Each row of a before or after table is a point. One or more steps were done to the points. Then noise was added and the rows were shuffled. The steps act on how far a point lies along the listed directions, d1 being the first. Write out the steps. A step turns or swaps two directions, mirrors them in a line or flattens them onto one, adds a multiple of one to another, or multiplies one. Angles are multiples of 10 degrees, from the lower direction toward the higher: turns from -170 to 170, lines from 10 to 170 but not 90. Use the fewest steps. Two steps may share a direction if one is a turn and the other turns, adds or multiplies; they go together, in the order done. Otherwise the lowest direction goes first.

Directions:
(1): [-0.47  0.06]
(2): [0.06 0.47]
Before (11 x 2):
[[-0.49 -0.54]
 [ 0.47  0.39]
 [ 0.30 -0.12]
 [ 0.11  0.39]
 [-0.52 -0.23]
 [ 0.06  0.08]
 [-0.10  0.02]
 [-0.48 -0.43]
 [-0.37  0.29]
 [-0.49 -0.26]
 [ 0.06  0.13]]
After:
[[ 0.07 -0.14]
 [ 0.22 -0.34]
 [-0.11  0.71]
 [ 0.06  0.06]
 [-0.29 -0.14]
 [ 0.03 -0.10]
 [ 0.17  0.55]
 [-0.02  0.64]
 [ 0.13  0.54]
 [ 0.00 -0.63]
 [ 0.49  0.10]]
Steps: turn d1 and d2 by 130 degrees

Directions:
(1): [ 0.23  0.37 -0.27  0.21  0.50 -0.34]
(2): [ 0.24  0.43  0.35 -0.40 -0.26 -0.29]
(3): [ 0.32 -0.20  0.58  0.11  0.39  0.17]
Before, 11 rows:
[[-0.09  0.43 -0.51  0.18  0.00 -0.32]
 [-0.29  0.09 -1.16  0.32  0.26 -0.32]
 [-0.23  0.47 -0.58  0.12 -0.10 -0.35]
 [-0.16 -0.67  0.28  0.12 -0.11  0.64]
 [-0.14  0.51 -0.70 -0.06 -0.05 -0.49]
 [ 0.24  0.13 -0.08  0.13  0.48 -0.29]
 [ 0.17  0.36 -0.20  0.00  0.25 -0.14]
 [-0.23 -0.20 -0.21  0.26 -0.09  0.26]
 [-0.01 -0.29 -0.43  0.58  0.51  0.20]
 [-0.47 -0.26 -0.08 -0.13 -0.49  0.25]
 [ 0.28 -0.10  0.40 -0.05  0.32  0.00]]
After:
[[ 0.49 -0.08  0.63  0.11  0.63  0.00]
 [ 0.29  0.28 -0.01  0.08  0.37 -0.08]
 [-0.45 -0.26 -0.42 -0.05 -0.52  0.26]
 [ 0.18  0.16 -0.21  0.10  0.47 -0.31]
 [-0.33 -0.42  0.28 -0.11 -0.35  0.37]
 [ 0.30 -0.02  0.63  0.24  0.45  0.15]
 [-0.07 -0.19  0.01  0.20 -0.05  0.27]
 [ 0.30  0.02  0.47  0.29  0.48  0.05]
 [-0.14  0.19 -0.42 -0.11 -0.04 -0.29]
 [ 0.42 -0.39  0.43  0.37  0.91  0.19]
 [ 0.01 -0.17 -0.44  0.46  0.38  0.05]]
Steps: mirror d1 and d3 in the line at 10 degrees; multiply d2 by 0.7

Directions:
(1): [ 0.02 -0.68 -0.53  0.46  0.18 -0.07 -0.14  0.01 -0.40  0.07 -0.09 -0.40]
(2): [ 0.35 -0.13  0.58  0.24 -0.18  0.48  0.01  0.05 -0.53  0.00  0.53 -0.02]
Before:
[[ 0.23  0.64  1.06 -0.35 -0.48  0.26  0.27  0.13  0.00 -0.08  0.55  0.64]
 [-0.27  0.28 -0.39 -0.16 -0.18 -0.33 -0.21 -0.16  0.59  0.09 -0.53  0.05]
 [ 0.23 -0.55 -0.21  0.38  0.22 -0.06 -0.07 -0.14 -0.49 -0.03 -0.05 -0.06]
 [-0.12  0.26  0.21 -0.30  0.08  0.06  0.12  0.13  0.39 -0.09 -0.39  0.06]
 [-0.05  0.08 -0.06  0.18  0.23 -0.14  0.05  0.05 -0.13  0.02 -0.15 -0.06]
 [ 0.02 -0.07  0.07  0.10  0.06  0.05  0.12  0.09 -0.20  0.15  0.08  0.13]
 [-0.12 -0.32 -0.50  0.10 -0.10 -0.09 -0.30 -0.07 -0.18  0.43  0.11 -0.45]
 [-0.29 -0.62 -0.86  0.10  0.44 -0.29 -0.25  0.02 -0.14  0.05 -0.43 -0.07]
 [ 0.25  0.43  0.23 -0.07  0.07  0.06 -0.16  0.10 -0.10  0.13  0.05  0.24]
 [ 0.37 -0.07  0.48  0.07 -0.08  0.25  0.11  0.12 -0.23 -0.08  0.42 -0.21]
 [-0.15  0.57  0.56 -0.43  0.00  0.29  0.06 -0.13  0.41  0.03  0.05  0.42]
 [ 0.43 -1.03 -0.32  1.09  0.13  0.35 -0.43  0.30 -1.19  0.03  0.47 -0.92]
 [ 0.00 -0.15 -0.26  0.24  0.18 -0.07  0.18 -0.06 -0.18  0.21 -0.06  0.01]
 [ 0.51 -0.70  0.11  0.50 -0.15  0.23 -0.28  0.15 -0.93 -0.05  0.44 -0.40]]
After (14 x 12):
[[ 0.53  0.28  0.99 -0.14 -0.44  0.41 -0.08  0.14 -0.41 -0.14  0.65  0.19]
 [ 0.70  0.27  1.30  0.34 -0.41  0.93 -0.15  0.31 -0.81 -0.09  1.11 -0.11]
 [-0.12 -0.37 -0.65  0.35 -0.08 -0.21 -0.32 -0.12  0.03  0.16 -0.42 -0.32]
 [-0.32  0.79  0.09 -0.70 -0.18 -0.52  0.25  0.05  0.82 -0.08 -0.31  0.64]
 [ 0.09  0.45 -0.06 -0.15  0.16 -0.15 -0.17  0.07  0.10  0.12 -0.19  0.23]
 [-0.01  0.08  0.14 -0.02  0.04  0.03  0.14  0.10 -0.08  0.14  0.07  0.22]
 [-0.18 -0.11 -0.21 -0.08  0.22 -0.09  0.04  0.12  0.26 -0.06 -0.55 -0.16]
 [ 0.20  0.40  0.51 -0.34 -0.10  0.06  0.18  0.10  0.27 -0.12  0.20  0.04]
 [ 0.10 -0.20  0.04  0.11 -0.27  0.25 -0.26 -0.04 -0.39  0.41  0.47 -0.34]
 [-0.44  0.28 -0.27 -0.38  0.27 -0.18 -0.03 -0.16  0.64  0.08 -0.48  0.19]
 [ 0.14 -0.79 -0.16  0.42  0.22  0.30 -0.25  0.08 -0.82  0.06  0.23 -0.11]
 [ 0.40 -0.18  0.43  0.22  0.01  0.24  0.03 -0.12 -0.50 -0.08  0.29  0.19]
 [ 0.12 -0.08  0.02  0.25  0.08  0.11  0.22 -0.04 -0.30  0.22  0.15  0.08]
 [ 0.02  0.06  0.04  0.22  0.18 -0.03  0.05  0.07 -0.23  0.02 -0.02 -0.07]]
Steps: turn d1 and d2 by 70 degrees

Directions:
(1): [ 0.26  0.15 -0.06 -0.65 -0.14 -0.43 -0.25  0.20 -0.18  0.18  0.19  0.14
  0.18  0.60  0.10 -0.75  0.41 -0.39 -0.19  0.04]
(2): [-0.31 -0.37 -0.43  0.11 -0.59  0.01 -0.10 -0.48 -0.21  0.60  0.26 -0.27
  0.24  0.30 -0.63  0.02 -0.01  0.37 -0.14 -0.03]
(3): [-0.03  0.46  0.00 -0.23  0.06  0.98  0.38 -0.24 -0.04  0.08  0.09 -0.20
 -0.08  0.02 -0.16 -0.02  0.83 -0.12  0.18  0.04]
(4): [-0.12 -0.27  0.35 -0.23  0.12  0.02  0.56 -0.21 -0.34  0.11 -0.02  0.22
 -0.39 -0.24  0.13 -0.23  0.00  0.35 -0.96  0.35]
Before (11 x 20):
[[ 0.33  0.06 -0.16 -1.52 -0.04 -1.10 -0.51  0.27 -0.44  0.54  0.22  0.41
   0.23  1.23  0.07 -1.74  0.91 -0.73 -0.67  0.19]
 [-0.05  0.02 -0.25 -0.03 -0.13 -0.10 -0.02 -0.24  0.03  0.19  0.05  0.12
   0.08  0.17 -0.36 -0.10  0.09 -0.03  0.14  0.00]
 [-0.18 -0.31  0.04 -0.05 -0.19 -0.02  0.18 -0.42 -0.27 -0.05  0.21  0.11
   0.08  0.14 -0.01  0.35 -0.29  0.08 -0.19  0.08]
 [-0.04  0.05  0.28 -0.22  0.19  0.48  0.39 -0.06  0.08  0.18 -0.16 -0.27
  -0.23 -0.12  0.22  0.05  0.34 -0.14 -0.09  0.13]
 [-0.10 -0.46  0.27  0.28  0.00 -1.04 -0.25  0.30 -0.18 -0.14 -0.10  0.44
   0.10 -0.17  0.13  0.07 -0.69  0.23 -0.17  0.17]
 [ 0.25  0.45  0.12 -0.05  0.70  0.29 -0.06  0.79  0.17 -0.72 -0.08  0.17
   0.01  0.06  0.45 -0.08  0.36 -0.72  0.76 -0.28]
 [-0.01  0.04 -0.43  0.31 -0.23 -0.15 -0.48  0.07  0.33 -0.06  0.10 -0.36
   0.43  0.27 -0.44  0.54 -0.38 -0.21  0.76 -0.41]
 [ 0.10  0.27  0.07  0.00  0.33  0.49  0.12  0.30  0.02 -0.42 -0.32 -0.10
  -0.07 -0.25  0.13  0.35  0.21 -0.09  0.20 -0.08]
 [-0.10  0.02 -0.06  0.12 -0.05  0.05  0.00 -0.19 -0.25  0.15  0.05 -0.23
  -0.15 -0.05 -0.27  0.07 -0.09  0.07 -0.08 -0.06]
 [ 0.44  0.39  0.00 -0.54 -0.26  0.11 -0.25 -0.32 -0.21  0.11  0.25  0.05
   0.31  0.38  0.11 -0.75  0.68 -0.41 -0.22  0.27]
 [-0.01  0.17 -0.32  0.04 -0.17  0.35  0.21 -0.17  0.25 -0.13  0.01 -0.20
  -0.05 -0.12 -0.24  0.13 -0.03  0.17  0.29 -0.06]]
After:
[[-0.01 -0.08  0.19 -0.03  0.15  0.04  0.09  0.10  0.19  0.12 -0.20 -0.27
  -0.08 -0.05  0.24  0.15 -0.06 -0.18  0.09  0.01]
 [ 0.52  0.35  0.00 -0.44 -0.22 -0.22 -0.47 -0.12 -0.12 -0.04  0.18  0.11
   0.35  0.39  0.23 -0.70  0.43 -0.50 -0.07  0.21]
 [-0.07  0.00 -0.10  0.11 -0.09 -0.01 -0.04 -0.18 -0.26  0.18  0.04 -0.23
  -0.12  0.01 -0.25  0.03 -0.12  0.09 -0.06 -0.04]
 [ 0.43  0.17 -0.01 -1.51  0.15 -1.16 -0.52  0.46 -0.36  0.33  0.10  0.54
   0.17  1.10  0.32 -1.73  0.83 -0.87 -0.59  0.17]
 [ 0.20  0.45  0.14  0.05  0.74  0.39  0.02  0.70  0.18 -0.71 -0.13  0.15
  -0.03 -0.07  0.41  0.05  0.32 -0.63  0.78 -0.26]
 [-0.07  0.20 -0.36  0.06 -0.20  0.40 -0.10 -0.13  0.18  0.06  0.18 -0.39
   0.28  0.26 -0.51  0.41  0.11 -0.18  0.54 -0.28]
 [-0.18 -0.31  0.02 -0.11 -0.19 -0.04  0.16 -0.42 -0.28 -0.01  0.24  0.09
   0.10  0.17 -0.05  0.33 -0.26  0.07 -0.19  0.10]
 [-0.02  0.10 -0.37  0.08 -0.21  0.21  0.12 -0.16  0.27 -0.12  0.00 -0.20
  -0.02 -0.11 -0.30  0.14 -0.14  0.16  0.33 -0.10]
 [-0.02  0.04 -0.23 -0.07 -0.13 -0.10  0.00 -0.22  0.03  0.23  0.04  0.16
   0.10  0.17 -0.32 -0.14  0.12 -0.06  0.14 -0.01]
 [ 0.08  0.16  0.03  0.10  0.27  0.34  0.02  0.33  0.07 -0.42 -0.32 -0.11
   0.00 -0.28  0.13  0.45  0.00 -0.06  0.27 -0.11]
 [-0.16 -0.27  0.41  0.05  0.12 -0.38  0.21  0.04 -0.33 -0.03 -0.04  0.38
  -0.12 -0.24  0.06 -0.01 -0.14  0.31 -0.40  0.32]]
Steps: turn d1 and d2 by -10 degrees; flatten d3 and d4 onto the line at 120 degrees
